Rows are points. To make a cloud, some directions were put in groups of two or more. Within a group, all points are equally far from the middle, so they leave a hole (a ring in 2 directions, a hollow ball in 3). The other directions are filled evenly. Then the cloud was stretched, turned, moved and blurred a little. Count the holes, and give their numbers of directions, smallest first.

Cloud (13 x 2):
[[-22 -36]
 [  1 -35]
 [ 30  24]
 [ -8  33]
 [-42 -31]
 [ 39   4]
 [  8  33]
 [-45  17]
 [-29  27]
 [  3 -35]
 [ 37  15]
 [ 37  16]
 [ 40   6]]
Holes: 1 (2)

Cloud (14 x 2):
[[-23  13]
 [  4  54]
 [ -6  46]
 [ -9 -39]
 [ 32   9]
 [ 36  -3]
 [-25 -51]
 [  0 -18]
 [-20  -2]
 [-42 -18]
 [-21  29]
 [-49   1]
 [  2  51]
 [ 19 -14]]
Holes: 0

Cloud (19 x 3):
[[ 50 -24   5]
 [ 20  20  10]
 [ 32  -2   4]
 [-31  18  15]
 [-22 -33  23]
 [ 20 -14  27]
 [  7   7  70]
 [  7 -23  11]
 [-12  25   7]
 [-30   3  44]
 [ 13   9 -17]
 [  8  52 -34]
 [  1  39   3]
 [-48 -14   0]
 [-13  56  20]
 [-33  -1  23]
 [-37 -40 -13]
 [-10  18 -54]
 [-44 -65  16]]
Holes: 0

Cloud (21 x 3):
[[-36 -42 -33]
 [-12 -50 -38]
 [-46 -28 -33]
 [-13 -22 -57]
 [-38 -20  13]
 [ 28  -9  20]
 [-46   8 -38]
 [-14 -35  17]
 [-29  36  15]
 [-31 -40  -1]
 [-14  12  34]
 [-21  19 -46]
 [ 28 -37  -4]
 [  4  36 -26]
 [ 36  10  -2]
 [-11 -11  31]
 [-14  20  32]
 [  9  -9 -52]
 [-35 -32   6]
 [ -9   2  35]
 [ 10  19 -40]]
Holes: 1 (3)

Cloud (31 x 4):
[[ 15  10  28  19]
 [ -1   1 -34  32]
 [ -7  34 -21 -19]
 [  9  13 -27  17]
 [-45 -51   1  -4]
 [-26 -42 -22 -29]
 [ 27  -1   0  35]
 [ 34  -8 -28 -34]
 [-52  11 -49   2]
 [ 48  24 -19  -6]
 [ 44   0 -38 -12]
 [-42  -2  22  17]
 [ -3  43 -12 -24]
 [ 14  -6  14 -59]
 [-25   8  -4  28]
 [-40 -40   9  23]
 [  2  24  55  -5]
 [-48 -18  31 -34]
 [ 36 -23  44 -22]
 [-55 -24 -37 -37]
 [ 20   8 -39   5]
 [ 34 -19 -19 -39]
 [-49  21 -38  -1]
 [-42 -25  24 -29]
 [-25  38  46  -6]
 [ 18   6  24  21]
 [ 36   8  26  22]
 [ 14   2  47   2]
 [-24 -13 -59  -8]
 [ 38   1 -41  14]
 [-16  33 -22 -36]]
Holes: 1 (2)

Cloud (51 x 6):
[[  5  18   5 -17 -85  23]
 [ -1   6 -67 -33 -30  -2]
 [-11  26 -22  16   2  32]
 [-24  24 -31   0 -11  32]
 [-31   2   6 -52 -23 -20]
 [ 25 -38  17  -1   4  12]
 [-29 -12  -4  14  34 -29]
 [ -6  30  -5 -38 -23  32]
 [-35  42 -32   4 -15 -13]
 [ -1  47  39 -29 -45  12]
 [-47  41   9 -21 -27 -29]
 [ 32  17  24 -15  11  -6]
 [ -1  37  22 -32 -11  27]
 [-10   9  -7 -20 -88  26]
 [  5 -27  32  10  -7 -23]
 [ 42   5  10 -16  26 -28]
 [ 10  -9  37  11  16 -17]
 [ 41   6  16 -20 -17 -18]
 [-29 -14  39 -22 -71  -6]
 [  6  -1 -27  37 -51 -31]
 [-29   6 -16 -29 -37  41]
 [ 35  -2   6  13 -24  25]
 [ 10 -56 -68 -11  -4  -3]
 [  6   5 -31  41  30 -22]
 [ -3  23 -47 -27 -12  19]
 [-27  22  -7 -44   0 -40]
 [ 23 -30 -42  18   1 -73]
 [-17 -33   8 -26   7  28]
 [-36  18  -9  42   5  10]
 [  0  10   1 -57 -42 -21]
 [-16 -25  43  10   7   1]
 [  0  18  13 -26  38 -17]
 [  2   7 -17  33  39 -38]
 [ 30  -2 -41  37   4 -48]
 [ 14  37   5 -10 -16  37]
 [ 22 -62 -43 -26  -9   3]
 [-13  37  10 -30 -75  34]
 [-26  33 -18 -21 -35 -53]
 [  3  34 -18  10  -6  33]
 [-35   7 -33  21   8   5]
 [ -3  -6 -67   0  36  -4]
 [-39   4 -33   3 -59 -34]
 [ 30  29 -25 -27 -39   9]
 [ 27  16  16 -14 -56  14]
 [  4  38  38 -15   2   0]
 [ 11 -50 -59  25   3 -13]
 [ -8  51  41  -3 -36 -24]
 [ -9  46  26 -36 -25 -16]
 [-53  39 -19   5 -32 -11]
 [  2  17   2 -50  28  -8]
 [ 25  26  25 -12 -48  19]]
Holes: 2 (2, 3)

Cloud (46 x 6):
[[  5 -27 -23  44 -56   0]
 [-22 -17   2  -5  15  13]
 [ 15 -31 -30  -6 -15 -22]
 [ 18 -39 -50 -32  -2  26]
 [-48 -49  -4 -13  -9   9]
 [-26 -14   8 -13  24 -36]
 [-16 -15 -32  37 -10  21]
 [-22 -22  53  39 -27 -16]
 [-10 -54   3 -33   7  10]
 [-24  14   3   3  28  28]
 [ 39 -33 -28  15  13  49]
 [ 22 -37 -40 -32 -34  37]
 [-50 -46  -2 -22  -9 -15]
 [-18 -47  32  29 -21   3]
 [ 15  -2 -52  41 -24  24]
 [-37 -56  -6  28 -22  31]
 [ 10 -40 -71  -9 -21 -48]
 [-11 -10  37  23 -18 -25]
 [ 20 -16 -58   9   3  46]
 [ 17  -7  31  33  40 -14]
 [-18 -24 -46  30 -21 -23]
 [  3 -17  16 -12  -5 -49]
 [ 30   1 -31 -25  -8 -31]
 [ 49 -43   9  26 -46 -32]
 [ 10  22 -28  12 -30 -11]
 [ 22 -44 -53   4 -18   1]
 [ -7  34 -11  22   9  -7]
 [-18 -39 -12 -38 -43 -18]
 [ -8 -35 -44  38 -58 -10]
 [  9  25  -9   9 -29 -28]
 [-47 -58  29  -7 -53 -10]
 [-52 -18  -7  14   8 -46]
 [-23   4 -37 -16 -17  26]
 [ 33 -22 -21  -2 -44 -53]
 [-26  15  -4  37  36  -7]
 [-21 -23  52  34 -25  -1]
 [-30 -58 -23  41 -10  33]
 [  8 -48   3  36 -19 -21]
 [  2   8   4  51  -2  -7]
 [-40  -9  54   5 -14   0]
 [ -2  26  18  16  23 -55]
 [  5 -39  18  28 -44 -35]
 [  8   5  26  32   1 -10]
 [ 12 -48 -52   8  10  11]
 [  1 -19 -28  -2 -21  35]
 [ 16 -32 -13 -26 -35 -12]]
Holes: 0

Cloud (88 x 8):
[[-65 -24  -7 -34  22   0  -9  -2]
 [-64 -15  30  25 -31   1   3 -30]
 [-32 -28 -43   6  27 -42   1  12]
 [ -9  57 -12  -5 -24   9   9  31]
 [-51 -35   5   2   2  13  41  42]
 [-26   0   0  16 -14 -57  24  21]
 [-16  -4  45 -40  41 -30  -8 -42]
 [  1 -17 -42 -38  18 -50 -19 -23]
 [ 14   8 -18  33  37 -35  30 -15]
 [-13 -48  18 -44  -1 -28 -15 -14]
 [-27  20  10 -54  -6  -2 -20   0]
 [ -7 -22  14 -23 -54  -5  12  44]
 [  6  35  19 -35  11 -50 -19 -11]
 [-15 -11   4  29  32 -49  49  -1]
 [ 22 -15  60  -8  16 -30   7 -54]
 [ 14 -53  -7  54 -13  14  -8   7]
 [-74  -7   9  12  24  26 -20  -2]
 [  5 -25  31 -43 -18 -18   8  -5]
 [ -5  22   3 -11 -37  12  -7 -51]
 [-43 -27 -38  16 -28   7  17  30]
 [ -4 -14  65  12  -5 -22 -14  69]
 [-40  -3  45 -26  41 -81  -2  -3]
 [-35  21  63   1  -3  -2 -20   0]
 [ 36  -7  -2  30  33  20  17  13]
 [ 42  12  24  15  34   7  -2  12]
 [  9  -4  57  13  21 -58  36 -29]
 [ 17  -3  35   2 -49  18  59   5]
 [-35 -20 -35   1  18  19 -19  43]
 [-14  -2  37 -35 -24  41 -16   1]
 [ 24  -7  18 -15  16  15  23 -33]
 [ 25  30  35 -11   6 -56   5 -31]
 [ -3  27   0 -19 -12 -23 -29  31]
 [-13 -27  11 -41  -8 -32 -42 -38]
 [ 17  27  41   2  25 -12  29  15]
 [ -9 -44 -51   9 -14  31  13  31]
 [-22 -35  55  34  10 -16 -26  37]
 [-31  23  37  -9   6  41 -24  29]
 [-10  29  52   3  26 -22  14  24]
 [ 10  16  32  -3  41   8 -17  10]
 [-17  17  40  16  -5  -7  71   7]
 [ -3 -50   4  -4  14 -52  27 -55]
 [ -8  42   8 -32 -23  41  -9  56]
 [-39  -8  11  -4  27  32 -17  40]
 [ 14  30  -8  29  12 -35  -4  24]
 [-23 -25  11  41  46 -23 -40  16]
 [ 22 -38  11 -14 -31  27 -34   0]
 [-14  27  41  -4 -30  21  -1 -69]
 [-36 -15   1 -16  43 -18  37 -25]
 [-58 -40   1  -2  23 -43  -9  27]
 [-45  -5 -38 -20  -1  -7 -18  31]
 [ 19   6  25  30  24  35  18 -15]
 [ 15  44   1 -16 -39  19  36  -9]
 [ 16   3 -12  25  51 -34  23 -43]
 [ -7  -3  24 -14   2 -51  -6  79]
 [-32  -2  65  -4 -25 -10  29   3]
 [-66 -14  40  18  -8  19  21  40]
 [ 22 -50  46  42 -10 -21  -3 -34]
 [ -2   7  30 -12  23 -19  47  25]
 [ -1   2  -3   0  44  16 -39 -24]
 [-33  56  36  -8   4  -4  -5  10]
 [-33   7  12  -2 -10 -18  22  87]
 [-61  27  42  11 -11  -7  -9  10]
 [-16 -38 -32 -25 -22  30  20   3]
 [  9 -39   0  44  29  12 -29  72]
 [ 38  26   3  12 -25 -16  37  26]
 [-12  27  10  22   8 -25 -19  48]
 [ 21  -7 -29   8 -34  56  15 -18]
 [  3 -23 -29  -7   8 -10  30 -53]
 [-36 -30  18 -25   6 -18  43   3]
 [-18  -1 -56  10 -24   4  14  10]
 [ 14  -5  56 -28   5 -28  -3 -45]
 [-38  28  39   4 -28 -22  57 -23]
 [-21  29  12   0 -17 -54   8 -22]
 [-51  -1 -40 -32  19 -32   5   3]
 [-23 -28  14  -2 -62  14  44  32]
 [-52  47  35 -10  10   7   6  28]
 [-46 -14  36  -4 -15 -22 -36   5]
 [-45  -2  -4 -13  32  19  45 -46]
 [-46 -41  13 -16  29  -2 -35  -3]
 [ 15   0 -28 -17 -34  44  34 -20]
 [  7   2  44 -34 -23  29  27   4]
 [ 27  36  -3 -22  -6 -12  32  18]
 [-85   2  28 -17  11 -21  -1   7]
 [-40 -40  28   4 -40  48  -2   6]
 [-32 -11  -5  57  15  20 -12 -15]
 [ -3 -73  17  16 -22  21 -16  12]
 [ 15   1  13 -33 -46  -3  -3  36]
 [ -2  -5  36   8  -6 -10 -59   8]]
Holes: 1 (6)

Cloud (91 x 9):
[[ -9  -1 -26 -37  44  32  -4 -26  33]
 [ 27 -54 -30 -32  -4  35 -47  32  13]
 [-28 -55  18 -18   8  -5 -21 -24 -41]
 [-12 -22  26 -32  32  24  -4 -28  46]
 [-24 -39   4  -9  46  40 -20   2  40]
 [ 15  -1  16 -15  10  18  39  22  48]
 [ 11  39  38 -30 -27 -12   1   2  10]
 [-22  24 -36  31  17 -13  25  13   4]
 [  0  -1  -8 -32 -43 -31  35   5  25]
 [ -3  -5   1 -18  51   2 -17 -16 -65]
 [  2  -2   0 -56  50  44 -15  23 -14]
 [ 19   5  31  25 -13  10  -9  63   5]
 [  8 -23  -5 -35  29  47  19  -2 -11]
 [ 31 -35  31  -8  39  18 -41  59  56]
 [ 22 -43   3 -71   4 -15 -44  14 -15]
 [ 29   2  79   2   4  11  16  -1 -22]
 [-10 -30  56  -5  -1  27  -7  23 -45]
 [ 25 -74 -16 -25   9  27 -30  23  17]
 [ 18  13 -13  22  14   1  -1  54  19]
 [  1 -32   4  13  61   7  30 -36 -34]
 [-21 -69   2 -48  25  34 -12   6 -36]
 [ 20 -69 -13 -39  40  28 -23  -2  28]
 [  4   6 -41 -54 -19  68   5   9  24]
 [ -8 -23   0 -12  60  -7   0  -9  13]
 [ 25 -11  49  24  45  14  37 -16   9]
 [ 11 -14  54   7  34 -18 -10  -4   4]
 [-54   1 -18 -56  33  21 -18   3  14]
 [ 10  18 -11 -35 -12 -14 -46  23 -18]
 [ 47  -3  30  26 -18  25   1  35  41]
 [-18 -55  18  21  27  17  40 -19   8]
 [-40 -37  -6  12 -23  29  22  -5  15]
 [-13 -61  21 -42  58   4  16 -27  23]
 [-24 -52 -28 -31  46   1 -39  -5 -23]
 [  4  -4  49 -61  54  17  18 -20 -25]
 [ -4 -13  24 -47  17  22  -1 -46 -19]
 [  5 -22  -9 -20   2 -39  -4 -20 -17]
 [-57  -4  -4   2   9 -42  21  16  -8]
 [ 12 -22  -1 -36  -3  12 -38 -24   3]
 [ 34  -5  75 -30  22 -19  13 -19 -19]
 [-35 -38  22  -9  56  32   3  -3 -12]
 [-38 -33 -64 -48  21  17 -37 -11  17]
 [ -1   3  32  -9   1  52  52 -19 -12]
 [ -5  28 -47  11  20 -18  12 -10   5]
 [  4 -32  57  -2  22  -8   8 -29  -7]
 [ -8 -95  -8  16  13   3  20 -16  38]
 [ 13 -56  24 -31   5  21 -16 -22  11]
 [ -7  34 -32 -23 -25 -20  39 -16  -4]
 [ 59  54  20  24 -12 -14   1  63   5]
 [ 20   2  28 -42 -39   5  -1   8 -43]
 [ 57   0  48   5  11  25   3 -24  37]
 [ 26  -3  31 -18  47   9 -31  -8 -16]
 [-39 -12 -11 -19  46  -9 -15 -21  -9]
 [ 20  52   8 -65  -1   7 -20  -2 -29]
 [ 20  -2  20  -9 -47  -3  16   1   0]
 [  7 -35 -10   9 -13 -31  54   9 -16]
 [ 23  13  26 -68  43   7  37 -32 -64]
 [ 13 -38  15 -26  13  33  26  22  35]
 [  0 -42 -26 -43   3  19  -2 -27  -4]
 [-24 -10  38  19 -24 -16  11   8  11]
 [  9   3  17 -53  45  34  35 -48  12]
 [ -1 -62   6 -28 -17  46 -49  15  26]
 [  9   2 -38   6  26  40   9   8  50]
 [-10 -22 -39  15  -2  35  32 -12  23]
 [-44   3  41 -42  43  30  20 -25 -16]
 [ 10 -30  25  18  37  11  35 -56  29]
 [ 19  55  11 -17  -2 -13   9   1  26]
 [-39   6  16   3 -13 -25 -38  21 -31]
 [-15  50  25 -20  14  39 -20  -9  11]
 [-15  39  -6   6  15 -13   1 -43  -8]
 [-33 -26  42 -35 -22  13  29  34   0]
 [-16 -49  31 -29  19  46  -2  15  30]
 [ 20 -11  -7 -45 -16  -8 -56  28 -23]
 [-10  21  13 -29  16 -19   2 -21   5]
 [ -4 -55   9 -17  31 -21  20 -49 -30]
 [ 18  21  42  22  19  34  -5  34  11]
 [  8  48  26 -48  50  41  16  -6 -31]
 [ -9  26  17  -8 -13  48 -20  44  36]
 [-24  48  30  36  15   2  -5 -15 -22]
 [ 18  27  11 -14   9 -43   3  25 -33]
 [ 12 -11  24 -12  21  -9 -61  10 -41]
 [ 38 -58  29 -41  20 -20 -53   9  -7]
 [ 16  -8   1 -10  56   7  27  14 -31]
 [ 10 -45  48 -24   9  21  47 -25 -15]
 [-15 -39  35  16 -20   1  14  -8  13]
 [ -1   8  18  21 -36  22   7  -4 -14]
 [ 25 -70  14 -37  32  -6 -36 -16  20]
 [-16  -9   2   0 -16 -33 -30   7  39]
 [-44 -53  -4  -8 -18   1 -33   9 -52]
 [-11  22  34 -42   1  21 -40  42  24]
 [ 23 -69   3  -8  14 -27 -22 -20   3]
 [-16 -29  -8  -9  48   3 -17 -13  56]]
Holes: 1 (4)
